Rows are points. The ring and each string are closed loops that go straight from each point to the next, and from the last back to the first. Before rounding, they use only three directions, however many columns there are. Count how often each string passes through the ring. Passing back the other way cancels.
(in the rows, 128 means zero)

Ring:
[[220 105 124 135]
 [208 157 106 149]
 [150 189  84 164]
 [ 94 172  83 165]
 [ 62 128  93 158]
 [ 64  77 108 145]
 [ 99  37 122 133]
 [156  31 132 126]
 [197  57 133 127]]
String (8 x 4):
[[110 212 120 161]
 [129 227  88 171]
 [140 202 122 157]
 [140 155 130 147]
 [146 140  79 158]
 [142 158  57 167]
 [134 140  87 156]
 [119 161 143 146]]
Times through: 0

Ring:
[[161 152 135 121  89 111 139 156  92]
 [137 189 148 130 108 105 131 144  88]
 [ 91 213 162 133 135 102 114 117  84]
 [ 56 200 163 128 148 106  99  94  83]
 [ 43 171 153 121 149 111  95  83  82]
 [ 50 117 126 109 137 120 100  82  84]
 [ 81  73 104 100 114 127 112  96  87]
 [113  54  97  96  94 129 123 115  90]
 [157  64 105  98  74 126 136 144  95]
 [170  97 118 107  73 120 140 156  95]]
String:
[[138  60  56 108  92 126 151 130  86]
 [171   7  59  91  61 135 152 147  94]
 [140  88  71 114  95 121 150 135  86]
 [114 120 123 112 106 118 124 122  89]
 [126  87 129 100  91 123 119 127  94]
 [124  88  96 108  98 123 133 125  88]
 [127  40  54 102  93 130 145 121  86]
 [105  27  76  92  96 134 126 107  89]
 [ 86  34 114  85 100 134 103  96  92]
 [ 81  55 142  85 102 131  92  95  94]
 [ 76  33  81  92 111 134 114  89  87]
 [ 94  56  66 104 111 128 131 102  84]
 [109  96  85 113 110 121 134 116  85]
 [113 104 106 111 106 120 127 120  87]]
Times through: 0

Ring (8 x 14):
[[180 121 148 114 143  98 188 108 125 106 183  60 104 138]
 [192 154 130 113 158 109 215 109 119 119 162 101  82 167]
 [160 175 115 120 149 134 181 132 112 138 115 168  42 180]
 [111 163 107 127 129 148 126 151 109 155  91 200  31 165]
 [ 79 139 112 131 110 150  84 161 111 157  89 195  38 142]
 [ 71 108 137 134  93 138  55 161 116 136 108 149  56 114]
 [ 96  90 162 132  93 119  68 150 121 110 137  93  78 101]
 [143  95 166 123 114 101 126 125 125  97 172  52 101 110]]
String (17 x 14):
[[118  89 205 140  82 114  54 157 121  69 132  60  62  97]
 [137 120 162 128 114 118 116 140 119 102 136  97  65 129]
 [121 109 119 117 127 114 141 123 123 141 163 106 102 124]
 [134  91 127 112 130  99 155 109 129 132 194  63 131 111]
 [166  81 169 116 125  83 158 105 131  89 209   7 134 103]
 [172  94 196 125 114  91 136 122 127  65 181  15  99 110]
 [150 110 175 127 114 107 124 133 122  88 154  65  79 121]
 [126 114 137 122 121 117 129 131 121 126 150 104  86 127]
 [ 98  91 127 121 112 115 107 131 124 139 161  99 106 107]
 [113 116 131 124 117 123 116 137 119 133 139 122  78 127]
 [114 112 182 138  92 126  66 160 116  90 113 103  46 117]
 [112 121 150 131 107 128  94 150 117 118 120 126  57 128]
 [ 98 121 113 123 119 131 114 140 118 152 130 148  75 131]
 [ 49 107  91 125 106 142  73 151 117 180 117 180  78 117]
 [ 31  94 125 137  79 146  17 172 116 154  97 170  57  99]
 [ 83  99 189 145  73 133  21 175 115  90  98 112  37 102]
 [121 111 185 137  94 123  73 157 117  86 118  95  49 117]]
Times through: 2
